Every row gives one point. Any point is a mix of the corners, with weights that add up to 1. It lies inside the corners' shape when no weight is negative. Is each point inside? If not, which corners have a negative weight?

Corners:
(1): [-91  -5]
(2): [55 -2]
(3): [-1 28]
Points:
[41 -1] -> inside
[55 10] -> outside (1)
[23  7] -> inside
[48 -1] -> inside
[-32  13] -> inside
[-76  29] -> outside (2)
[-3 25] -> inside
[10 20] -> inside

Corners:
(1): [  5  44 -52]
(2): [  5  -7 107]
(3): [-35   3 -54]
(4): [-35  31  76]
Points:
[ -8  35 -22] -> inside
[ -4  36 -29] -> inside
[  0  28 -12] -> inside
[-4 41 14] -> outside (3)
[-32   7 -32] -> inside
[-26  31  45] -> inside
[-26  30  54] -> inside
[-32  29  16] -> outside (2)
[-8  0 58] -> inside

Corners:
(1): [-22  52 -29 -49]
(2): [-37 -56 -18  97]
(3): [ 26 -32  -1 -48]
(4): [ 54 -42   3  41]
(5): [-15   3  65  -7]
Points:
[ 15 -36   1  30] -> inside
[-34  16   9 -24] -> outside (4)
[ 14 -26   5  46] -> outside (3)
[-27 -18 -17  51] -> outside (3)

Corners:
(1): [ 31 -54  30 -30 -18  57   6  15]
(2): [-45 -55  23 -79  15  -4  -5   1]
(3): [ 77  42  -7  22 -36 -95 -41 -16]
(4): [ 34  43 -58  13 -86 -75 -43 -14]
(5): [  9  39 -63 -58  31  17 -32  58]
(6): [-28 -72   7 -10  16  12  53 -32]
(7): [ -15 -100    2    2   -8  -18   -8   14]
(8): [ 16  23 -27 -83  -3   0  28  92]
(9): [-77 -59  52  14  -7   8  10  13]
Points:
[-11 -53   6 -18   1   9  24  -8] -> inside
[  0 -16  -4 -41  -7  -3   8  40] -> inside
[ -6  -6 -12 -36  -4 -10  -8  12] -> outside (7)
[-12 -68  31 -61 -32  49  -7  31] -> outside (3, 5, 6)
[ 15 -73  25 -48   8   5  19  10] -> outside (4, 5, 9)
[ -1 -44  15  -1 -13   3  -8 -17] -> outside (8)
[ 13 -17  -4 -27 -23   2   0  21] -> inside

Corners:
(1): [  7  24   2 -15 -27 -17 -15  54 -15]
(2): [-121    6  -37  -39  -32   10   11    2   -1]
(3): [ -5  17  17  31 -31  -3  35 -15 -16]
(4): [ 10 -11   9  15  74 -14  -8  32 -26]
(5): [  8 -26 -28 -22 -14   8  18 -13   1]
(6): [ 12 -25  22  -3  17  12 -22 -12 -20]
(7): [  6  31 -18 -39 -27   0   7 -29 -39]
(8): [ 16  11  -5 -37 -22 -35  -7 -15  -1]
(9): [  3   3  -8 103   4  -6 -17  -9  -8]
(10): [ 4 36  8 25 22 19 -4 -6  9]
Points:
[-19   2  14  32  -2 -10   2   9 -38] -> outside (5, 8, 10)
[-12  22 -12 -33 -18  -6   8  -7 -16] -> outside (6, 9)
[-12  28  -2  30  -3  -7   2   4  -8] -> outside (5, 6)
[ -2  -9  -3   8   0   4  -5  -8 -10] -> inside

Corners:
(1): [  7 -66  66  45  29 -76 -71  16  17 -30 -24  20]
(2): [-11 -39  53   5  67  15  15  24 -28 -30 -63 -23]
(3): [-26  -4   6 -56  12  18 -10  11  18 -54  -8  19]
(4): [ 45  10  31   5 -18 -30 -81 -31 -34  39 -42   5]
(5): [-22 -37  -9  -8  38  68  37  45  38   9   5 -40]
(6): [ 107   -4  -28  -92  -43    4  -38 -115  -21   38   31  -81]
(7): [ 45  -2  37 -30 -63 -25 -25 -84 -67  41  67 -32]
(8): [-30  -4 -40  29  51  15  21  44 -26 -79 -28   1]
(9): [ 49 -63  22  -1  30 -63 -20 -38 -60  35 -24  49]
(10): [ 19   6   2 -41 -60  -2  43 -37  28   6   0 -40]
(11): [ -4  21 -14 -62   5  -3   8 -83   9  42  37 -73]
(12): [-29 -21  -2  37  40  64  30 -14  17 -56 -30  19]
(13): [ 70  36  25 -46  31  25  40 -22  12  15  33 -50]
Points:
[ 30  -5   4 -28   7   0  -3 -15  -9  11   6 -33] -> outside (12)
[ -2 -21  19  -1  32  20  10  -6  -9 -25 -25 -11] -> inside
[ 16 -17  13 -10  13   4  -4  -4  -5 -15 -14   2] -> outside (11)
[ 18 -15  18 -22   0 -18  -6 -31  -9 -14   9 -16] -> outside (4, 5)

Corners:
(1): [ 14 -65 -51 -39 -11 -15  45  19 -22 -52  22  -6 -27  -1]
(2): [  5  35  23  -1  10 -29  79 -79   8  54   9 -19  38  51]
(3): [  40  -44 -100  -18  -52   49  -19   47  -69  -32   15  -55  -77   16]
(4): [-96  76  82  13  19 -29  54 -47  39 -29  -7  50 -32 -19]
(5): [  8   0 -24  55 -32 -14  26 -14 -41 -34 -57  -4  27  15]
(6): [ -1  24 -19  15  -2  11  46   5  13  -9  84  -4  14  -1]
(7): [-21  29  61   9 -10 -60  19 -20  72  32  68  13   0  24]
(8): [ 28  17   1  -8  11  45 -14  12  15 -11  70  48  -6  24]
(9): [-23  28 -25 -72 -78  34 -40   9  12   8 -19  20 -12 -13]
(10): [ 46  46 -34 -55   0  15  -1  50  64  19  29   0  57  87]
(11): [-20  36  46  17 -22 -13   9 -14 -62  35 -21  44  13 -35]
(12): [ 67  15  15 101 -28  11  34  51  -3 -63  18  -7 -10 -70]
(13): [ -8  28 -11  -8 -27 -10  39  12  57  42  20  75  -6  22]
(14): [ 52 -61 -60  91  33 -20 -31  43   2 -22  11  -4 -37 -64]
(15): [ 19   4 -74  15  -7 -64  -1 -66 -91 -49  -6 -30 -63 -54]
Points:
[ 9 23  9 16 -8  8 28 10 20 -5  2 30 32 12] -> outside (3, 7, 15)
[  6  -7 -29   5 -18   8   9  -1 -47 -31  10  -3 -31 -45] -> outside (5, 7, 10, 13)
[ 13  13 -13  -2 -34 -10  23  -2 -11   0  15  -2   1  -3] -> outside (4, 8, 14)
[ 11  10 -20   0 -15  -2   5  -1  -7 -13  25   3 -20  -1] -> inside

Corners:
(1): [-10 -32 -53   2  59  -9   9  31 -30   7 -40 -31  36 -81  33 -61  32 -62
  37  30]
(2): [-27  34 -41  14 -23 -47  33   3 -22  -6  -5 -18 -34 -86  56   3 -36  35
 -31 -13]
(3): [-71  17  31  66 -14 -60   5  70 -56  29  23 -68  12 -11   6  14 -54  13
 -70 -15]
(4): [ 42  26  70 104  21 -18  12 -19  19  68  22   6 -17  -6 -39 -28   6 -12
 -59 -49]
(5): [ 54 -60 -10  -1  88 -18  28 -18   5 -27 -62  43  48  17  24 -76 -24  17
  18  14]
(6): [ -5  39   6  34  28 -42 -41  50 -60  27  63 -44 -65 -29   0  37 -72 -30
 -31   3]
(7): [ 14  -2 -30 -53 -46  -2  38   9  22 -38  89 -72  44 -31  10   0 -67 -20
 -35  52]
(8): [ -2 -43  45  66  23 -36   9  -1 -59 -25   3 -86 -31 -28 -20  37 -33 -21
 -28 -58]
(9): [-29  20  59  22  40 -60 -36 -64 -54  26   9 -17  -2  41 -20  -3  47  -9
 -62 -74]
(10): [-12 -23  46  48  61  37 -69 -39  68   1 -49  43  -9  20 -22 -24  37  31
 -10  -2]
(11): [-18 -16  16 102   6 -68 -44  -7 -44  22  54 -62 -36  -5 -27 -37  14  50
 -11  -7]
(12): [ 45 -43 -23 -17  49  61 -48  -4  -6  21 -43 -17   2  16 -30 -72  42  36
 -40 -56]
(13): [ 58  13 -23  -7 -59 -54  -1  64 -26 -57   9 -41  27 -38  92  -5  10 -30
  14  34]
(14): [ 38   8 -24 -11 -45  25  42  27   4  24  45  -8  35  31  16  57 -19  -1
  64   5]
(15): [ 40  37 -54 -24  49 -36  74  56  22 -31  -1 -76  34 -34  58  52   4  -9
 -13  38]
(16): [ 15 -37 -14  56  61  26 -20 -29 -23 -15 -39  67  14  30 -51 -45  71  -1
 -59  -3]
(17): [ -4 -65  61  42   6 -42 -39 -25 -37  84  16 -12 -58   8 -25  14   8  42
 -68   7]
(18): [ 19 -43  -3  -5  92  41   4   4 -60 -45 -19  26  66 -71  19 -29  34  62
  -4   5]
(19): [  0 -52  27 -30  83  35  27  -9  49 -33  -2  70 -40  53 -16 -95  81  16
  19 -31]
(20): [ 36  53  -3 -21 -17  76  56 -13  -7 -16  22 -42   0  50  51 -16   0 -11
   5  64]
(21): [ 11  82  16 -24 -43 -50  36  57 -53 -14  16 -84  -2 -64 -27  14 -49   4
  -4  54]
Points:
[ 40 -21 -42  13 108  57  26  -7  18 -52 -39  12   6 -37 -17 -84  15  14
 -11  22] -> outside (3, 9, 13, 14, 17)
[ 25   2  -8   0  25   9  14  -1 -14 -17  -3 -18  12 -11  13 -23  10  -4
  -1  11] -> outside (3, 17)
[  8 -15  11  19  15 -15   2   3  -1  -3   1 -26   2  -8 -14  -4  19  29
 -39 -21] -> outside (1, 5, 6, 20)
[ -5  -2  10  31  32  -9   6  -3 -19   4  11 -28  -4  -7 -13 -13  -3   8
 -20 -11] -> outside (13, 17)
[ 26 -15   1  14  28  -7  13   0  -8   0  -6  -4  15   0   7 -22  -6   7
  -4  -2] -> inside
[ 27   5 -36 -21  28 -32  22  47   7  -8  -7   8  22 -77  19 -12  -4 -11
  11  52] -> outside (3, 8, 9, 11, 12, 20)
[  4  -1  -3   8  24  -1  21   0 -25   2  12 -18  -4  -9  -7 -19  -1  10
 -26  -3] -> outside (10, 13)
[  9 -21 -12  12  41 -12   7  10 -18   2 -16 -16  15 -28  14 -35   7 -15
   2  10] -> inside

Corners:
(1): [ 76  19  11  10  76  17  26 -10 -56 -23 -52  11 -35 -31  56  84 -45  44
   7 -78]
(2): [ -7 -17   1 -21   9 -20  43  58  21 -30 -85  59 -20  10  19 -43  46 -15
  -3 -34]
(3): [ 63   1  40  33  58  16 -29  23 -38 -36   8  28  69 -73  34 -38 -57 -58
 -30 -10]
(4): [  8 -32  14 -30 -13  -4  19  34 -48  43  26 -68 -47 -29  68 -27 -32 -47
  23 -47]
(5): [-11 -79  48 -62 -34  70 -14 -30  32 -11 -21 -67 -34 -12  11  13  14  27
  21  23]
(6): [ 47 -42  -4 -29  -4 -15  34 -14  10  -8   6  -5 -53  18 -58  66 -44  41
   7 -57]
(7): [-33 -73  28   0  61  37  -3 -35 -20  44  28 -36  37 -51 -10 -46   2 -40
  67  25]
(8): [-37  10  24   9 -73 -20 -52 -18 -45  46  15   2  48  53 -48  25  31   5
  59  22]
(9): [ 23 -34   1 -37 -25  44  36 -23 -14 -17 -23  28  61  21  -4  73   6 -49
  13  22]
(10): [-33   0 -30  16 -62 -22 -13 -40   2  -2 -43 -39 -28  13 -69  12  37 -14
  35  21]
(11): [ 23  31  53 -60  15  -3  53  10   1 -43 -24  56  24 -76 -48  19 -31  15
  41  48]
(12): [ 14  53 -23 -88  12  30 -49  61   9 -27 -68 -26 -38  38 -57   0 -18 -21
  42 -20]
(13): [-20 -17   3  42  40 -23  26  63   8  53 -75 -17  -8 -56  31  85  67  12
 -22 -36]
(14): [ 29 -65 -20 -64 -45 -40 -53 -42 -30 -34 -38  15   5   3  22 -15 -26  40
  47 -74]
(15): [-44 -76  27 -53 -50  51   4   0 -15 -18  34  -1 -57 -77  23  29  42 -19
  22 -23]
(16): [-56  30  23 -46  14 -44 -25  -7 -46 -30  36 -20  51  14  48  -4  32 -66
  -8  21]
(17): [ 37   9 -19 -47   4   8 -20 -27 -52   9  -3 -30  52  30   1  14  54 -22
  -5  41]
(18): [-41 -11 -59 -40 -48  32 -45 -45  16  31 -17  52  42 -16  -3 -30  -8  15
  29  -5]
(19): [-61  -2 -25  37 -56  22 -50  29 -70 -14 -35 -52  53  34 -30  -3   7  54
   3  -9]
(20): [  9  24 -24  -2  54 -28  32  76 -16 -22  42 -21 -36 -25  59  43  39 -34
  34  33]
(21): [ 21 -60  35 -39  48   0   9 -47 -30 -28 -44  34 -44 -31  51  30 -47 -10
 -47  45]
Points:
[-15 -10  -2  -2 -13   8 -14  14 -30 -12 -26 -10  22  -1  -3   3   5   5
   7  -7] -> inside
[-15 -41  29 -63 -31  15 -10 -15 -10 -29  -2  28  21 -20 -12 -34 -25 -15
  27   5] -> outside (1, 10, 13, 17, 20)
[  38  -41   -1  -41  -18   41   11    0   15  -30 -105   37  -47  -27
  -12   30  -49   37   -8  -59] -> outside (7, 8, 16, 17, 20)
[ -4 -29   8 -32   0   2   3  -1  -3  -1  -4  -2  -3 -17   3   6  10 -20
  20   3] -> outside (1, 19)

Corners:
(1): [ 11 -33  66  23 -12  52 -39  48 -47 -27 -15  15  34 -48 -89   0 -37 -10
  24  62]
(2): [110   0  27 -61  23   7 -23  21  43 -74 -26  28  11 -31  29  15 -24   7
 -27 -27]
(3): [ 44 -12  48  17  -8 -64  13  36 -26 -40  49  24  57  49   4 -25 -25  85
  21 -28]
(4): [-78  48 -51 -26 -60 -65  41  57  27  66  42  -6  25 -64 -31 -15 -29 -11
 -38  13]
(5): [-55  17   8   4 -27   3 -93   4  37   6  31  25 -24 -51   9  23  -7 -10
  14 -41]
(6): [-47 -25  41  35 -54  39  -9 -53  21  79  17  11  24  10 -14 -12 -32  57
 -19  26]
(7): [-23 -22  22 -60   1  19   8  16   6  -6  50 -14  10  65 -20   4  -3 -52
   6 -76]
(8): [ 11 -58  27  54 -59  18  45 -26 -28 -26  32  -3  65 -89 -23  10   1 -14
  79  -5]
(9): [ 54  13   1 -52  25 -19 -46  30 -61  24 -21 -22  29  30   9 -30   5  24
 -18  15]
(10): [ -21   22   -7  -31   20  -33  -33   -6  -28    6  -16   16   13   24
  -46  -86    5  -25 -102   -8]
(11): [  5 -58 102  12   8  17  36 -65   6  79 -43  54 -26 -40   2 -50  18 -19
  69   2]
(12): [  0  39   5  40  35  -2   3  20  46  30   9 -37  75  23 -34  92 -64   9
   5   5]
(13): [  2 -14 -15  47 -98  -1  32  26  10  55  -5  64  44 -65  26  56   7  -2
   3 -10]
(14): [ 72 -25 -25  16  54 -24  -4  35  25 -13  12  13  24   7 -81  56  17  16
  -6 -10]
(15): [-21 -69 -10   4  -7 -40  50 -12  34 -13  17 -37  61  -7 -32  84 -29 -32
 -32   0]
(16): [ 34 -31 -24  -4 -27  -8  10 -17 -27  19  89  31 -49 -30  55  -1 -40  -3
 -11 -53]
(17): [ 34  73  -6  46 -77  -7  -7   1  32 -39 -19  65 -40 -61  13  62 -15  52
   8 -34]
(18): [  4  22   6 -27 -24  -9  17  44 -48 -31  16   0  27 -64  55 -16  35  51
 -92 -22]
(19): [  5 -43 -33 111 -19 -30  41 -25  21 -59  35  68  14  16 -10 -26 -38  18
  78  48]
(20): [ 20 -41  35  39 -27   3 -17  -9  32  61  32 -15 -30  29  17 -25 -17 -34
  17   6]
(21): [ -4  31  -8  36  33 -84  60 -38   6  31  29  50  38  24 -29 -12  29   7
 -28  92]
Points:
[ 19 -25  23  36 -26  -4  34   1  11   2  21  21  27 -21 -16  27 -18  14
  26   6] -> outside (5, 9, 10)
[  5  -5   6  -2 -12  -9 -14   5  -3   8  24  14   6 -13   4   2 -11   6
  -4 -15] -> inside
[-31  51 -58 -20 -31 -49  -7  24  42  17  23   7   2   7  10  11   4   7
 -80  -7] -> outside (1, 3, 8, 11, 12, 16)
[ 10   0  -1  19 -22 -24   9  -1  15  11  13  17  23 -23   5  17 -11  20
  -9  -4] -> outside (1, 7)
